Rows are points. Examples show where two turns around zero, p and q, send a point. Where does a point land after both, in the order given? Backwards means that the second turn is done in reverse. Each puzzle has new turns, and all numbers are rounded.
In the rows, 128 means zero.

Turn p:
[194 160] -> [151  58]
[153 126] -> [123 104]
[ 95 111] -> [116 163]
[ 93 143] -> [148 161]
[104 100] -> [104 156]
Turn q:
[122  69] -> [ 70 142]
[112 166] -> [168 138]
[150 149] -> [146 103]
Where do these land?
q, then p: [168  80] -> [103 185]
q, then p: [129 128] -> [127 128]
p, then q: [ 67 153] -> [180  87]
q, then p: [134 113] -> [126 144]
q, then p: [143 165] -> [103  97]

Turn p:
[118 103 139 166] -> [108 122 171 131]
[100 167 128 130] -> [ 94 148 100 127]
[109 146 190 162] -> [ 75 126 146  77]
[144  81 103  89] -> [176  91 126 158]
[169 144  80  93] -> [187 154  96 146]
Turn q:
[181 122 175 105] -> [173  95 177 121]
[ 71 176  76 124] -> [ 86 194 101 166]
[126 125  87 156] -> [123 153  92 105]
[168 118 173 112] -> [163  92 166 123]
[ 93 126 121 167] -> [111 123  79 139]
[129 101 136 104] -> [112 111 153 114]
Where do these land?
q, then p: [ 81 150 183 130] -> [102 135 196 147]
p, then q: [ 82  89 110 135] -> [116  88  80 125]
q, then p backwards: [135 133  63 108] -> [144 180 135 169]
q, then p: [190 120 138 117] -> [169 107 120  84]
q, then p backwards: [152 148 147 149] -> [154 115 109 104]
